Rows are points. Two turns around zero, p and q, are shown by what they do to some points. Where does a point land after both, in the order given? Backwards means that the second turn is done in reverse. Each puzzle has new turns, and all numbers are rounded.
In the rows, zero is written as 128.

Turn p:
[141  91] -> [110  93]
[133 149] -> [147 139]
[ 88 148] -> [115 171]
[148  94] -> [117  90]
[131 158] -> [152 147]
Turn q:
[136 129] -> [136 126]
[140 182] -> [162 172]
[118 125] -> [118 129]
[151  93] -> [134  87]
[ 95 111] -> [ 91 126]
Where do these land?
q, then p: [ 96 161] -> [149 169]
p, then q: [131 102] -> [104 117]
p, then q: [147  94] -> [102  99]
q, then p: [138 155] -> [157 127]

Turn p:
[139 168  77] -> [135 143 192]
[133 122 166] -> [108 107 102]
[107 118 153] -> [114 136  98]
[134 105 115] -> [154 125 123]
Turn q:
[176 159 123] -> [170  92 143]
[102  97 118] -> [ 90 137 114]
[151 134 156] -> [144 129 161]
[122 153 122] -> [149 132 113]
[ 89  97 122] -> [ 87 150 109]
Where do these land?
p, then q: [152 133  95] -> [132 130 169]
q, then p backwards: [100 145 190] -> [ 84 140  75]
q, then p: [141 110 120] -> [133 137 107]
q, then p: [119 124 107] -> [144 144 132]

Turn p:
[150 103 111 118] -> [140 155 112 108]
[173 157 162 134] -> [169  86 104 134]
[103 149 119 114] -> [114 134 137 160]
[106 157 102 156] -> [ 82 114 114 146]
[132 129 163 137] -> [145 100 143 120]
[104  72 112 109] -> [119 178 158 100]
Turn q:
[145 134 142 131] -> [126 143 143 119]
[177 130  70 131] -> [151 156  77  85]
[ 96 128 142  96] -> [ 93 103 130 147]
[ 87 147 145 123] -> [110 119 137 171]
[135 101 140 160] -> [162 118 152 118]
Where do these land?
q, then p: [113 138 124 107] -> [102 132 136 125]
q, then p backwards: [109 152 100 149] -> [150 154 113 100]
q, then p: [104 160 162 117] -> [100  89 153 125]
q, then p backwards: [128  91 150 122] -> [117 119 161 152]
q, then p: [186  98 103 145] -> [177 164 105 159]

Turn p:
[ 92 123 135 131 110 115] -> [132 116 132 168 120 132]
[105 144 143 148 116 141] -> [153 110 145 141 131 145]
[110 138 157  84 106 164] -> [115 102 184 137 143 103]
[146  88 117 167 137 157] -> [160 122  86 112 162 113]
[112 156 120  95 181  92] -> [ 86 183 146 138 125 161]
[165 120 151 131 108 121] -> [146 128 128 107 102  97]
[166 127  73 140 139 108] -> [104 136  75  92 115 145]
Turn q:
[139 114  88  88 129 125] -> [161  99 147 161 135 139]
[137  94 172 112 110 166] -> [106 174 167 136 146 153]
[100 163 133 116 115 127] -> [124 105 142  89 119 130]
[119 134 122 127 155 119] -> [139 117 107 120 143 128]
[108 109 152 130 116  79] -> [156 155 138 106 132  86]
[164 149 163 133 105  86] -> [154 167 123 108  77 126]
[137 128 106 162 158 139] -> [110 118  85 149 134 126]
[102  94 128 119  96 148] -> [109 131 175 139 147 111]
[145 166  88 165 167 164] -> [ 92  87  69 146 119 153]
Where do these land?
p, then q backwards: [ 94 157 146 181 151  96] -> [195 123 139  85 141 126]
q, then p: [111 129 143 147  76  93] -> [119 131 151 149  68 116]
q, then p backwards: [157 132 112 110 122 138] -> [102 146 131 142 116 113]
p, then q: [ 95 161 162 130 124  94] -> [ 81 161 133 116  96 132]
q, then p: [152 130  90 114 167 153] -> [148 117  88 113 173 129]
q, then p backwards: [153  89  99  98 121 142] -> [ 70 130 154 133 125 128]
q, then p: [118 129 107 121 143 174] -> [143 133 118 149 174 127]
p, then q: [168 109 134 118 123 161] -> [183 128 132 124 139 129]
q, then p: [105 116 159 134 125  99] -> [102 153 148 120 101 135]

Turn p:
[145 163 140 120 152 148 111 137 121] -> [153 111 131 143 145 119 125  98 101]
[122 109 144 125 120 113 186 114 187] -> [103 152 188 125 136 121 109 150 175]
[102 150 139 155 107  80 170  95 174] -> [107 148 149 103 145  85 127 129 203]
[101 104 137 133 134 111 127  91 188] -> [140 138 151 128  98 114  96 145 187]
[145 140 133  99 105 139  85 160  91] -> [129  84 109 142 119 126 160 131  78]
[133 118 154 149 128 141 120 148  69] -> [ 94 131  93 148 120 142 138  96  94]
[ 82 105  99 108 131 157 155  98 130] -> [120 126 130  81 122 154  74 150 133]
[161 119 107 111 133 136 116 105 105] -> [151 141 132 106 107 138 143 125  93]
[153 137 112 157 116 155 100 169  99] -> [133 135  83 158 147 125 146 137  81]
[137 135 116 122 154 100 111 162 116] -> [150 114 116 145 143 156 162 118 134]
Turn q:
[146 115 147  73 116 112 127 131 124] -> [128 116 109 103 118 110 158  85 127]
[ 94 134 144 111 148 109 122 121 141] -> [113 128 154 112 133 109 123 116 160]
[ 69 180 103 147 121 106 123 121 122] -> [101 169 124 139 165 124 107 154 180]
[147 123 202 153 129 124 143 134 152] -> [183 129 173 147 120  93 136 111 114]
[110 109 105 141 105 112 114 119 115] -> [106 129 109 118 153 113 116 149 113]
[147 114 116  95 137 114 166 105 135] -> [116 100 132 119 128 138 182 125 131]
[159 115 113 104 118 124 130 100 158] -> [135  92 110 112 109 121 161 145 133]
[155 133 153 149 133 118 131 199 103] -> [134 182 136 156  99 126 125  95  85]
[140 109 106 122 151 111 119 125 102] -> [104 136 129  96 125 146 137 133 105]
[ 87 183 119 146 139 106 113 132 162] -> [115 163 143 141 122 109 108 156 189]
[142 104 109 143 119 180 145 144 153] -> [132  86 119 171 106 147 113 139 106]
[141 116 119 153 119 219 103 104  68] -> [169 105  97 121 158 201  70 128  91]
Where do these land?
q, then p: [176  98 108  95 103 135  96  95 127] -> [126 126 142  92 120 177 151 173  97]
q, then p: [ 94 173 113 103 154 143 101 161 134] -> [155 104 120 127 119  73  96 159 146]
p, then q: [108 136 137 136 157 161 179 115 159] -> [153 139 149  84 103 118  89 123 158]
p, then q: [111 101 151 161  82 114 120 138 125] -> [ 88 141 122 164 145 100 114 150 143]
q, then p: [181 164 135 157  95 128 102 118 156] -> [139 148 136 140 164 115 190 159 102]
q, then p: [ 97 119 167 158 148 124 119 169 126] -> [128 111 107 140 101  88 142  82 141]
q, then p: [ 92 168 102 107 177 117 105 115 135] -> [141  78 155 146 134 101  87 157 147]
q, then p: [120 124  89 142 150 138 110 139 111] -> [128  92  98 134 133 127 106 137 110]
q, then p backwards: [162 102 151 105 127 121 181  97 115] -> [166 163 121  90 134  95 119 154 100]
q, then p: [156  88 111 107 102  98 142 131 125] -> [ 97 135 121  84 139 168 140 130 136]
p, then q: [111 133 146 138 113 127 152 129  96] -> [100 116 135 118 154 130 115 129 154]

Turn p:
[104 202  90 151 132  67 144 119 119 132 122] -> [ 95 164 119  99  49 119  84 139 112 124 142]
[112 116 134 140 117 150 155 223 104 132 155] -> [131  53 150 144 118 122 149 135 108  94 189]
[184 139 141 146 121  90 123 119 155 128 104] -> [105 153 105 170 141 116  86 150 134 152 125]
[135 121 141 121 123 150  53 108 151 131 143] -> [115 158 145 110 191 148 145 156 125 123 105]
[110 100  88 105  97 148 141 116 133 142 117] -> [142 114 142 104 144 142 114  73 114 142 125]
[128 108 132 111 114 143 106 128 116  86 132] -> [168 134 145 134 145 154 144 141 117 136 128]
[106 115 147 133  94  84 155 112 114 136 122] -> [119 118  87 128 102 136 134 115  94 166 129]
[123 145 143 104  99 155 139 161 121 136 116] -> [119 110 138 156 127 158 135 104 111  97 139]
[133 118 119 106 197 151 160 123 160 135 162] -> [148 133 142 123 134  53 149 105 159  99 112]
[127 146 124 141 123  73 152 110 101 124 116] -> [128 138  88 125  79 128 104 137 118 149 131]
[159 127 134 143 101 160 141 111 124 122 134] -> [132 101 142 151 135 139 112 133 127 135  89]
[128 109 135 115 153 152  45 111 102 136 124] -> [141 150 118  88 182 168 150 159 159 108 120]
[112 117 137 147 193 141 150 123 163 123 118] -> [121 138 143 130 117  81 160 117 183 140 130]
Turn q:
[ 98  74 101 135 160 118 139  95 121 120 143] -> [ 90 164 152  83 146 130  96 133 121 143 113]
[151  86 130 126 163  96 146  66  89 119 115] -> [ 98 191 180 123 119 117  96 124 154 145 155]
[168  83 165 163  89 137 110 168  95  96 145] -> [181 169 157 131 107 176 174 117 140 108  93]
[129 173  99 121 114 139 146 132 128 120 125] -> [159  94 113 125 128 108 105 142 130 122 142]
[120 139 139 112  97 134 122 111 162 130 117] -> [128 101 130 136 118 104 152 128 105 153 129]
[145  93 170 162 118 139  85 183 106  79  90] -> [164 152 167 182 124 193 148 113 107 104  87]
[132 147 115 101 137 150 154 138 137 152 131] -> [124 103  89 122 110 126 109 128 142 140 137]
[127 119 153 151 176  71 116  83 138  83 146] -> [ 79 146 201 130 163 127 140 162 148 115 144]
[108 147 126 131 127 154 164 121 133 147 128] -> [124  95 115 101 113 126 112 110 123 128 146]
[145 146 107  96 121 155 120 152 151 136 135] -> [145 101  87 141 126 125 127 140 141 152 110]
[101  98 134 122 139  62 131 112 106 110 129] -> [ 95 181 156 120 130 121 126 165 103 110 142]
[113 151  87 136 115 157 101 126 126 166 132] -> [148 115  85 118 165 104 119  97 118 135 123]
[134 163 117 127 121 117 151 148 170 179 116] -> [108  88  84 138 105  87 132 118 135 104 123]
[122 172 149 107 117 164 107 157 130 155 139] -> [147  93  76 144 137 148 155 116 124 135 149]
Where do these land?
p, then q: [149  84 120 131  94 174 126 126 171 136 118] -> [ 64 141 148 138 141 149 124  84 141 136 141]
q, then p backwards: [136  99 121 142 103  89 156 158 159 118 142] -> [117 173 142 141 153 141 130 100 114 125 172]
p, then q: [137 131 120 121 125 149 104 164 102 145 166] -> [134 147 145 132 125 178 118 163 136 137 112]
p, then q: [123 176 105 105 114 111 106 161 108 141  96] -> [175 106 131 108 174 152 144 145 122 154 137]
q, then p: [127 106 107 173 150 122  98 109  87 108 137] -> [122 176 127 150 118 123 152 150 164  95 106]
q, then p: [150 163  90 106  83 128 113 126 158 144 149] -> [135 128  96 130 136  87  76 117 127 148 167]
q, then p: [160 106 136 142 136 104 162 123 110 144 151] -> [113 163 155 152 120 127 134 113  89 128 120]
p, then q: [130 166 124 103 139 161  97  95  95 106 110] -> [165  71 142 166 115 141 120 122 131 152 126]
p, then q backwards: [116 139 170  88 170 116 100 113 147  85  88] -> [176  98 158 113 118  96  84 138  81 142 148]
p, then q backwards: [122 137 168 109 130 128 108 155 136 148  79] -> [133 137 172 124 169 116 102 141 109 158 134]
p, then q: [116 121 108 145 156 102 157  96 150 163 155] -> [103 158 114 144 123  79 126 160  96 130 141]
q, then p backwards: [118 138 152 170 141 167 144  90 147  99 125] -> [102 107  91 149 102 182 137 149 136 133 124]
p, then q: [103  88 146 157  88  85 150 122 111 161 148] -> [123 189  83  91 120 114  95 116 110 138 120]
q, then p: [105 138 125 102 162 158 171 153 110  94 128] -> [140 108 163 115 187 156 142 137 123 102 137]
